Each row of a before or after table is a point. One or more steps were done to the points. Then noise was added and the rows were shuffled. The steps act on how far a point lies along the listed directions, d1 being the first. What was done? A step turns or swaps two directions, mirrors them in a line or flattens them onto one, adds a multiple of one to another, or multiplies one. Angles are multiples of 10 degrees, from the lower direction toward the higher: turns from -170 to 170, lines from 10 to 170 but not 90. Use the fewest steps. Two steps may share a direction if one is a turn and the other turns, adds or multiplies; they go together, in the order done. Otherwise the lowest direction goes first.

Directions:
(1): [ 1.62 -2.31]
(2): [-2.31 -1.62]
Before (10 x 2)
[[-0.07  0.40]
 [-0.07  0.39]
 [-0.05  0.29]
 [-1.50 -0.64]
 [ 0.25  0.20]
 [ 0.09  0.22]
 [ 0.13 -0.34]
 [-0.19  0.20]
 [ 0.01  0.11]
 [ 0.06  0.21]]
After (10 x 2)
[[ 0.62 -1.46]
 [-0.16 -0.13]
 [-0.40 -0.07]
 [-0.21  0.07]
 [ 0.32  0.22]
 [-0.23  0.07]
 [-0.10  0.02]
 [-0.39 -0.03]
 [-0.25 -0.02]
 [-0.19  0.25]]
Steps: turn d1 and d2 by -90 degrees

Directions:
(1): [ 0.80  3.30 -0.61]
(2): [-3.28  0.63 -0.87]
(3): [ 0.72 -0.78 -3.29]
Before (8 x 3)
[[-0.17 -0.27 -0.34]
 [ 0.06  1.08  0.03]
 [-0.31  0.01  0.19]
 [-0.34 -0.46  0.44]
 [-0.35 -0.24  0.37]
 [-0.41 -0.38  0.31]
 [ 0.24 -0.73 -0.80]
 [-0.05 -0.26  0.47]]
After (8 x 3)
[[ 0.46  1.60 -0.56]
 [-0.16 -0.27  0.33]
 [-0.32 -0.49  1.03]
 [-0.28 -0.87 -0.16]
 [-0.18 -0.97 -0.21]
 [-0.13 -0.67 -0.21]
 [-0.05 -0.17 -0.22]
 [ 0.00 -0.70 -0.25]]
Steps: multiply d1 by 1.6; multiply d2 by 0.4; multiply d3 by -1

Directions:
(1): [-2.19  3.37 -1.86  0.40 -0.18  2.01]
(2): [-2.12 -3.08 -2.61 -1.40  0.70  0.77]
(3): [ 2.72 -0.41 -2.37  0.29 -3.06  1.10]
(4): [-0.26 -1.58  1.62  2.76  0.18  3.32]
(5): [-1.35 -0.12  2.30 -2.75 -2.80  1.15]
(6): [ 2.30  0.59  0.15 -2.54  2.46  2.38]
Before (12 x 6)
[[ 0.31  0.54  0.99 -0.09  0.12  0.42]
 [-0.45 -0.30  0.29 -0.04 -0.40  0.23]
 [-0.38  0.08  0.33 -0.38 -0.11 -0.29]
 [-0.22  0.26  0.39  0.30 -0.20 -0.13]
 [ 0.00 -0.24  0.11 -0.49  0.02 -0.30]
 [ 0.08  0.65  0.88  0.00  0.23  0.45]
 [ 0.24  0.18  0.04 -0.27 -0.08  0.62]
 [ 0.18 -0.91  0.86 -0.12 -0.27 -0.26]
 [ 0.35 -0.07 -0.10  0.45  0.87  0.28]
 [-0.08  0.10  0.02  0.13  0.44  0.21]
 [ 1.12  0.64 -0.87 -0.70 -0.47 -0.40]
 [-0.03 -0.29  0.36  0.43  0.09 -0.49]]
After (12 x 6)
[[-0.43  0.02 -0.50  0.03  0.38 -0.49]
 [-0.46 -0.05  0.84 -0.15  0.32  0.15]
 [-0.09  0.45  0.29 -0.32 -0.25 -0.17]
 [ 0.18  0.17  0.19 -0.26  0.58 -0.02]
 [-0.45 -0.03  0.29  0.22 -0.16  0.30]
 [-0.66  0.86  0.03  0.03 -0.03  0.60]
 [-0.83 -0.37  0.22 -1.16  0.51 -0.05]
 [-0.06  0.64  0.04  0.25  0.85  0.11]
 [-0.16 -0.42 -0.24 -0.54 -0.76  0.07]
 [-0.83 -0.31  0.14 -1.14  0.34  0.19]
 [ 1.14 -1.32 -0.75  0.41 -1.41  1.25]
 [-0.44 -0.12  0.12 -0.17  0.37 -0.39]]
Steps: turn d1 and d4 by -160 degrees; add 0.7 times d6 to d5; turn d2 and d6 by -120 degrees; multiply d3 by 2

Directions:
(1): [-0.41  1.61 -3.80 -0.78 -3.73 -0.09  0.12 -0.26]
(2): [ 1.65  0.71 -1.13  2.08  0.62  0.58 -4.67  0.71]
Before (12 x 8)
[[-0.29  0.19  0.05 -0.30 -0.47 -0.36  0.78 -0.28]
 [ 0.24  0.33 -0.85  0.21 -0.48  0.23 -0.31 -0.14]
 [-0.45 -0.26 -0.21 -0.80 -0.49 -0.19  1.43 -0.43]
 [-0.02 -0.23 -0.10 -0.25  0.10 -0.08  0.59 -0.11]
 [ 0.06  0.20 -0.12  0.10 -0.36  0.15 -0.52 -0.05]
 [-0.36  0.27 -0.65 -0.23 -0.88  0.05  0.19 -0.27]
 [-0.76 -0.13  0.21 -0.92 -0.45 -0.21  1.48 -0.43]
 [-0.38 -0.20  0.13 -0.21  0.07  0.04  0.93 -0.26]
 [ 0.22 -0.17 -0.04  0.22 -0.02 -0.03 -0.77  0.03]
 [-0.04  0.45 -0.67 -0.08 -0.48 -0.04 -0.60  0.24]
 [-0.50 -0.14  0.40 -0.58 -0.22 -0.30  1.38 -0.10]
 [-0.52 -0.60  0.55 -0.76 -0.15 -0.33  1.78 -0.20]]
After (12 x 8)
[[-0.40  0.43 -0.50 -0.52 -0.66 -0.10  0.34  0.11]
 [-0.22 -0.68  0.89 -0.45  0.73 -0.12  1.18 -0.26]
 [ 0.09 -0.02 -0.46  0.02 -0.49 -0.07 -0.43 -0.09]
 [-0.06 -0.94  1.42 -0.04  1.24 -0.10  0.59  0.08]
 [-0.38 -0.61  1.33 -0.46  0.88 -0.10  0.83 -0.26]
 [-0.16 -0.12  0.79 -0.14  0.25 -0.30  0.65 -0.20]
 [-0.12  0.19 -0.21 -0.18 -0.54  0.05 -0.04 -0.11]
 [-0.21 -0.34  0.59  0.11  0.65  0.04  0.44 -0.16]
 [-0.04  0.14 -0.63 -0.21 -0.66  0.15  0.52 -0.33]
 [-0.16 -0.47  1.12  0.02  0.86 -0.20  0.64  0.09]
 [ 0.10 -0.30  0.19 -0.04  0.46  0.00  0.35 -0.08]
 [-0.53 -0.09  0.13 -0.43 -0.45 -0.04  0.94 -0.35]]
Steps: turn d1 and d2 by -60 degrees

Directions:
(1): [-1.64 -2.80 -0.35 -2.49  0.66  2.98  1.04 -3.02  0.16 -1.69 -2.14]
(2): [-3.85 -0.81 -1.91  3.81 -2.09  0.81  1.55  0.55 -1.42  0.58 -0.22]
(3): [-1.21  2.61  2.39  0.91  1.40  0.23  3.02 -2.66  2.25  2.34  0.38]
(4): [-1.42  1.01  4.85  0.61 -1.86  0.96 -2.41 -0.53 -1.83 -1.72 -0.16]
(5): [-0.74  2.27 -0.77 -2.79 -1.49  2.63 -0.99  1.63 -0.74  3.71 -1.61]
Before (14 x 11)
[[-0.16 -0.09 -0.58  0.35  0.44 -0.18  0.61 -0.13  0.43 -0.71 -0.11]
 [ 0.03  0.57  0.41 -0.30 -0.37  0.21 -0.31  0.50 -0.22  0.71  0.02]
 [ 0.70 -0.19 -0.06 -0.10  0.70 -0.63  0.12 -0.16  0.16 -0.36  0.15]
 [ 0.06  0.35  0.19  0.20  0.61 -0.28  0.40 -0.32  0.58  0.02  0.11]
 [ 0.26 -0.37  0.55 -1.05  0.56  0.27 -0.33 -0.26  0.09 -0.75 -0.41]
 [-0.25 -0.18 -0.19  0.55 -0.39 -0.58  0.37  0.37 -0.13 -0.18  0.25]
 [-0.55 -0.30  0.19  0.65 -0.35 -0.13  0.21 -0.32  0.15 -0.56  0.53]
 [ 0.85 -0.03 -0.56  0.18  0.06 -0.25 -0.14  0.85  0.08 -0.14  0.53]
 [ 0.09 -0.88 -0.30 -0.26 -0.09  0.25 -0.07  0.07 -0.22 -0.87 -0.01]
 [ 0.75  0.06  0.50  0.38  0.58 -0.51 -0.43  0.34  0.26 -0.65  0.13]
 [ 0.13 -0.82 -1.05  0.29 -0.07 -0.36  0.30  0.13 -0.19 -0.66  0.05]
 [-0.11  0.58 -0.88 -0.06  0.09  0.33  0.63  0.12  0.48  1.30  0.19]
 [ 1.05 -0.32 -0.92 -0.20  0.50 -0.81 -0.27  0.57  0.20 -0.28  0.17]
 [ 0.04 -0.23  0.10 -0.82 -0.10  0.73 -0.39  0.06  0.15  0.01 -0.59]]
After (14 x 11)
[[-0.80  0.99  0.65  0.48 -0.35  0.60  0.43 -0.31  0.14  1.01  0.18]
 [ 0.15 -0.36 -0.79  0.35  0.46 -0.49  1.03 -0.38  0.50 -0.15  0.22]
 [ 0.84  0.20  0.57  0.08  0.60 -0.44 -0.54  0.39  0.30 -0.40  0.09]
 [ 0.06 -0.41 -0.80 -0.85  0.04  0.70 -0.03  0.22  0.28  0.34 -0.63]
 [ 0.55 -0.60 -0.54 -1.35  0.68  0.24 -0.14  0.11  0.21 -0.40 -0.49]
 [ 0.36 -0.84 -1.09 -0.43  0.42  0.10  0.61 -0.04  0.34 -0.34  0.01]
 [ 0.00  0.47  0.90  0.11  0.24 -0.10 -0.18 -0.28  0.21 -0.31  0.02]
 [ 0.65  0.16  0.39 -0.29  0.69 -0.46  0.14 -0.36  0.30 -0.08  0.09]
 [-0.17  0.49  0.32 -0.16 -0.56  0.28 -0.45  0.61 -0.49  0.56 -0.03]
 [-0.21 -0.63  0.09  0.46 -0.28 -0.28 -0.01 -0.25  0.13 -0.81  0.59]
 [-0.21  0.01  0.22  0.56 -0.31 -0.61  0.44  0.16  0.01 -0.27  0.31]
 [ 0.54  0.53  0.11  0.27  0.23 -0.14  0.30  0.41  0.47  0.30  0.60]
 [-0.08  0.18  0.00  0.25  0.51 -0.17  0.61 -0.38  0.54 -0.71 -0.06]
 [ 0.68  0.62 -0.09 -0.17  0.82 -0.61  0.40 -0.13  0.75  0.45  0.15]]
Steps: add -0.7 times d1 to d3; turn d3 and d4 by 70 degrees; turn d2 and d5 by -20 degrees

Directions:
(1): [ 1.52  2.55 -0.58  3.26  1.09  2.23 -2.58  1.13 -1.08  2.60  0.16 -2.43]
(2): [ 1.12  2.69  0.14  0.45  3.62 -2.74  1.51  1.98  0.13 -1.47 -3.10  0.67]
(3): [ 1.99 -2.66  3.53 -1.81  0.48  2.53 -0.21  2.30 -2.08 -0.19 -2.10 -0.42]
(4): [ 0.68  0.91  3.94 -0.01 -1.57 -1.74  0.09  0.49  4.20  1.00  0.44 -2.51]
Before (12 x 12)
[[-0.02  0.05 -0.03  0.53 -0.19 -0.04 -0.42 -0.20  0.14  0.31  0.24 -0.38]
 [-0.05  0.10 -0.05  0.15 -0.52 -0.51 -0.30 -0.43  0.75  0.40  0.55 -0.21]
 [-0.54 -0.64 -0.93 -0.37 -0.35 -0.30  0.32 -0.46 -0.21 -0.66  0.59  0.74]
 [-0.12 -0.19 -0.89  0.25  0.67 -0.35  0.27 -0.26 -0.41 -0.45 -0.33  0.32]
 [ 0.01 -0.74  0.18 -0.43 -0.04  0.00 -0.14  0.27 -0.78 -0.59 -0.18  0.33]
 [-0.14  0.73 -0.42  0.24  1.08 -0.44  0.05  0.41 -0.05 -0.41 -0.36  0.18]
 [ 0.05  0.18  0.58 -0.24 -0.12 -0.40  0.39  0.16  0.22 -0.30 -0.36  0.16]
 [ 0.94 -0.15  1.53  0.17  0.21  0.33 -0.13  0.91 -0.05  0.27 -0.74 -0.89]
 [-0.18 -0.06 -0.52 -0.06 -0.02  0.45 -0.10 -0.25 -0.78  0.00  0.23  0.57]
 [-0.36 -0.10 -0.87  0.11  0.27  0.15  0.14 -0.06 -0.64  0.06  0.17  0.70]
 [-0.56  0.41 -0.30  0.09 -0.11 -0.55  0.28 -0.56  0.47  0.12  0.16  0.26]
 [ 0.14 -0.32  0.09  0.11 -0.12  0.59 -0.11  0.05 -0.77  0.31  0.05 -0.31]]
After (12 x 12)
[[ 0.36 -0.10  0.01  0.09  1.12 -0.56  0.49  0.38 -0.25 -0.60 -0.99  0.09]
 [-0.03 -1.11  0.38 -0.61 -0.93  0.12 -0.23 -0.39  0.20  0.18  0.45  0.06]
 [-0.37 -0.71 -0.05 -0.10 -0.63 -0.12 -0.07 -0.52  0.24 -0.02  0.50  0.03]
 [-0.04 -0.48  0.72 -0.62  0.04  0.07  0.34  0.11 -0.13 -0.12 -0.54  0.32]
 [ 0.14  0.24 -0.18  0.56  0.04  0.20 -0.75  0.30 -0.55  0.12  0.14 -0.36]
 [ 0.13  1.49 -0.65  1.22  0.58 -0.98  0.08 -0.01  0.50  0.23 -0.07 -0.44]
 [ 0.11  1.12  0.05 -0.07  2.04 -1.41  0.82  1.08  0.17 -1.09 -1.47  0.52]
 [ 0.46  0.73  0.41  0.29  0.52 -0.28  0.17  0.58 -0.12 -0.15 -0.70 -0.01]
 [-0.17 -0.38 -0.10 -0.16  0.04  0.19  0.20  0.13 -0.34  0.09  0.05  0.47]
 [-0.46 -0.15 -0.49  0.30 -0.80  0.26 -0.13 -0.67 -0.16  0.46  0.88 -0.34]
 [-0.17 -0.29 -0.09 -0.12 -0.52  0.46 -0.19 -0.40 -0.30  0.20  0.54  0.30]
 [ 0.22 -1.28  0.39 -0.43 -0.56  1.10 -0.40  0.28 -0.70  0.02  0.31 -0.12]]
Steps: turn d1 and d3 by -120 degrees; multiply d2 by 2.5; multiply d4 by 0.4

Directions:
(1): [-1.47 -0.29  2.22  1.74 -2.32  1.32 -0.92  3.30  3.33 -2.78  0.05  0.50
  2.96  3.07  0.05  0.06  1.35 -1.83]
(2): [ 1.21 -3.82  0.43  1.79 -2.26  2.00 -1.49 -1.39  1.27  1.79  1.31  2.52
 -2.92 -1.81  0.87  2.62  0.58 -2.49]
(3): [ 4.06  0.18 -0.66  0.69  1.70 -0.12  0.61 -1.97  2.80 -1.24 -0.92  0.99
  0.50  2.95  3.57  2.22 -1.02  2.84]
Before (12 x 18)
[[ 0.05  0.31  0.57  0.09  0.11 -0.19  0.25  0.54  0.52 -0.66 -0.21 -0.07
   1.07  0.85  0.60 -0.27  0.00  0.34]
 [ 0.22 -0.72  0.01  0.12 -0.26  0.52 -0.23 -0.19  0.60  0.22  0.13  0.41
  -0.50  0.18  0.35  0.32 -0.10 -0.22]
 [ 0.12 -0.92  0.37  1.18 -1.01  0.73 -0.74  0.23  1.22 -0.33  0.27  0.54
   0.01  0.17  0.14  0.96  0.22 -1.12]
 [ 0.74 -0.60  0.30  0.94 -0.54  0.62 -0.31 -0.16  1.13 -0.26 -0.03  0.30
  -0.08  0.59  0.95  0.63  0.15 -0.19]
 [-0.14 -0.71  0.25  0.09 -0.37  0.47 -0.47 -0.32 -0.08  0.60  0.34  0.39
  -0.55 -0.91 -0.06  0.29 -0.20 -0.54]
 [ 1.06  0.08 -0.61  0.03  0.89  0.07  0.45 -1.06 -0.07  0.34  0.16  0.28
  -0.71 -0.14  0.54  0.72 -0.37  0.90]
 [ 0.23 -0.68  0.76  0.38 -0.42  0.51 -0.24  0.37  0.97 -0.21 -0.01  0.37
   0.28  0.08  0.30  0.33  0.24 -0.42]
 [ 0.39 -0.98  0.22  0.61 -0.64  0.63 -0.42 -0.42  1.04 -0.14  0.33  0.81
  -0.23  0.27  0.53  0.74  0.27 -0.51]
 [ 1.14 -0.23 -0.44  0.00  0.45  0.13  0.09 -1.18 -0.10  0.47 -0.03  0.58
  -0.97 -0.64  0.39  0.82 -0.73  0.34]
 [ 0.85 -0.11  0.13  0.41  0.24 -0.08  0.13 -0.26  1.08 -0.26  0.07  0.26
  -0.21  0.71  0.86  0.57  0.03  0.26]
 [ 0.49  0.60 -0.28 -0.38  0.60 -0.51  0.34 -0.59 -0.18  0.31 -0.30 -0.57
   0.09  0.00  0.34 -0.18 -0.31  0.73]
 [ 0.61  0.13 -0.20  0.01  0.22 -0.10 -0.03 -0.44 -0.02  0.07  0.29  0.26
  -0.32  0.00  0.44  0.21 -0.25  0.13]]
After (12 x 18)
[[-0.88 -0.17  0.36  0.13 -0.50 -0.06 -0.18  0.64 -0.02  0.27  0.45 -0.13
  -0.38 -0.52 -0.64 -0.34  0.48 -0.90]
 [-0.40  0.51  0.48  0.06 -0.30 -0.12  0.00  0.64  0.54 -0.41 -0.21 -0.46
   0.90  0.57  0.02 -0.32  0.21 -0.10]
 [-0.58 -0.64  0.15  0.36 -0.72  0.43 -0.37  0.06 -0.59  0.67  0.30 -0.17
  -0.79 -1.07 -0.43 -0.21  0.30 -0.90]
 [-0.72 -0.09  0.58  0.65 -0.66  0.74 -0.12  0.97  0.82 -0.63  0.44  0.26
   0.56  0.55 -0.46  0.09  0.54 -0.70]
 [-0.15 -0.38  0.71  0.74 -0.92  0.74 -0.42  0.73  1.00 -0.64  0.14  0.61
   0.29  0.29 -0.22  0.44  0.05 -0.98]
 [ 0.42 -0.64  0.24  0.34 -0.20  0.54 -0.36 -0.50  0.61  0.22  0.22  0.63
  -0.34 -0.18  0.61  0.70 -0.29 -0.14]
 [-0.22 -0.73  0.02 -0.01 -0.46  0.54 -0.25 -0.07  0.19  0.43  0.21  0.32
  -0.59 -0.23  0.05  0.12 -0.04 -0.51]
 [ 0.04 -0.61  0.21 -0.27 -0.04  0.12 -0.02 -0.28 -0.40  0.79  0.14  0.07
  -0.70 -1.26 -0.26 -0.07  0.03 -0.35]
 [-0.32 -0.99 -0.04  0.13 -0.66  0.43 -0.37 -0.41 -0.25  0.64  0.54  0.44
  -0.86 -0.95 -0.37  0.15  0.27 -0.91]
 [ 0.06 -0.80 -0.38  0.29 -0.35  0.22 -0.46 -0.77 -0.59  0.91  0.43  0.17
  -1.20 -1.55 -0.45  0.59 -0.18 -0.87]
 [-0.20  0.07  0.19  0.24 -0.30  0.16 -0.27  0.46  0.16 -0.26  0.41  0.19
   0.11  0.17  0.06 -0.18  0.07 -0.59]
 [-0.64  0.31  0.25 -0.54  0.22 -0.44  0.28  0.30 -1.06  0.36  0.01 -0.45
   0.27 -0.66 -0.31 -0.86 -0.11 -0.01]]
Steps: turn d1 and d3 by -150 degrees

Directions:
(1): [ 4.54 -0.36 -2.18 -0.34  0.30 -1.95 -0.14  0.57 -1.36  1.28  0.06 -2.81
 -2.00  3.08 -1.14 -2.15 -3.18  0.79 -2.47 -1.42]
(2): [ 4.34  0.28 -1.98 -0.90  0.50  1.17 -0.84 -1.61 -0.33  4.05  1.87  2.81
  1.56 -0.43  0.92  3.13  2.37  1.98  0.15  0.43]
(3): [ 0.94  2.95 -0.62 -1.11 -1.61  1.12 -1.34 -2.50  1.31 -1.42 -0.91 -1.61
 -3.98 -2.44  1.77  1.11  0.62 -1.25 -3.64  2.80]
(4): [ 1.87  2.83  2.64  1.12  0.07 -1.59  2.92 -1.48  0.59  0.25 -2.13  0.22
  1.32  0.01 -0.60 -3.09  4.60  0.18 -1.81 -2.34]
(5): [-1.45  1.49 -1.16  2.21  1.83  0.86 -0.52  1.58  2.12  1.24  1.69 -5.20
  2.49  0.63  1.79 -0.78  1.47  2.88 -0.43  2.28]
Before (10 x 20)
[[-0.74  0.37 -0.41  0.44  0.43  0.47 -0.02  0.58  0.31  0.09  0.63 -1.38
   0.55 -0.21  0.51  0.22  0.10  0.25  0.10  0.82]
 [-0.09  0.03 -0.49  0.48  0.65  0.21 -0.39  0.51  0.33  0.38  0.53 -1.50
   0.40  0.22  0.28 -0.31 -0.19  0.89  0.05  0.34]
 [ 0.55  0.22 -0.09  0.35  0.02 -0.16  0.06  0.32 -0.37  0.12 -0.17 -0.63
  -0.04  0.44 -0.44 -0.36 -0.30  0.00 -0.45 -0.36]
 [-0.07 -0.47 -0.43  0.52  0.19  0.34 -0.27  0.34  0.18  0.32  0.36 -0.15
   0.61  0.25  0.16  0.40 -0.11  0.56  0.14  0.32]
 [-1.87 -0.18  0.50 -0.35 -0.10  0.24 -0.25  0.32  0.34 -1.39 -0.47 -0.47
  -0.60 -0.67  0.22  0.26 -0.82 -0.74  0.31  0.62]
 [-0.52  0.29  0.49  0.04 -0.37 -0.23  0.28 -0.09  0.08 -0.76 -0.22  0.37
  -0.25 -0.60 -0.16 -0.29  0.17 -0.70  0.17  0.08]
 [-1.18  0.20 -0.36 -0.46 -0.28  0.31 -0.40  0.07  0.48 -0.55  0.13 -1.11
  -0.69 -0.33  0.00  0.29 -0.58 -0.62  0.02  0.77]
 [ 0.09 -0.70  0.17  0.05  0.14 -0.15 -0.22  0.57 -0.18  0.36  0.13 -0.21
   0.41  0.58 -0.29  0.02 -0.48  0.18  0.29 -0.43]
 [-0.72 -0.12 -0.33  0.59  0.71 -0.06 -0.14  0.48  0.57  0.26  0.45 -1.02
   1.08  0.30  0.11  0.13  0.45  1.00  0.34  0.82]
 [-1.14  0.11 -0.05 -0.05 -0.38  0.83  0.01 -0.07  0.17 -0.60 -0.38 -0.08
  -0.86 -0.76  0.38  0.39 -0.37 -0.52 -0.03  0.82]]
After (10 x 20)
[[-0.76 -0.45  0.08 -0.48 -0.41  0.47 -0.06 -0.16 -0.52 -0.62  0.19  1.14
  -0.49 -0.87 -0.05  1.02 -0.49 -1.11  0.66  0.18]
 [-0.52 -0.98 -0.24  0.14 -0.09  0.47 -0.33  0.26 -0.22 -0.23  0.17  0.92
   0.29 -0.04 -0.12  0.82 -0.65  0.03  0.57  0.14]
 [ 0.68  0.56 -0.09  0.09 -0.26 -0.67  0.25 -0.24 -0.11 -0.43 -0.21 -0.39
  -0.56  0.00 -0.18 -0.81 -0.08 -0.34 -0.67 -0.12]
 [-0.90 -0.90  0.43 -0.41 -0.23 -0.23  0.07 -0.17 -0.22 -0.61 -0.29  1.59
   0.04 -0.27 -0.62  0.74  0.00 -0.49  0.88  0.04]
 [-0.56  0.59  0.45  0.68  0.10  0.33  0.16  0.13  0.23 -0.11 -0.20 -0.24
   0.62 -0.21 -0.05  0.07  0.71 -0.07  0.02  0.18]
 [-0.70 -0.18 -0.86 -1.03 -0.56  0.53 -0.88 -0.22  0.11 -0.48  0.31 -0.28
  -1.40 -0.46 -0.03  1.08 -1.29 -0.91  0.18  1.02]
 [ 0.22 -0.34 -0.96 -0.50 -0.44  0.68 -0.37 -0.15 -0.32 -0.14 -0.14 -0.12
  -1.52 -0.27  0.23  0.65 -1.46 -0.43 -0.46  0.72]
 [-1.23 -0.52  0.54 -0.17 -0.06  0.59 -0.34 -0.14 -0.02 -0.41  0.11  0.97
   0.03 -1.00  0.09  0.69 -0.05 -0.43  0.97  0.14]
 [-0.85 -0.78  0.39  0.14  0.06  0.03 -0.38  0.67  0.03 -0.03  0.18 -0.24
   0.40  0.16 -0.13  0.29 -0.48  0.09  0.55 -0.01]
 [-0.46 -0.51 -0.51 -1.00 -0.24  0.05 -0.81  0.16 -0.14 -1.10 -0.18 -0.69
  -1.83 -0.26  0.17  0.60 -2.11 -0.85 -0.42  0.75]]
Steps: turn d1 and d5 by 130 degrees; turn d2 and d3 by -30 degrees; multiply d4 by 2
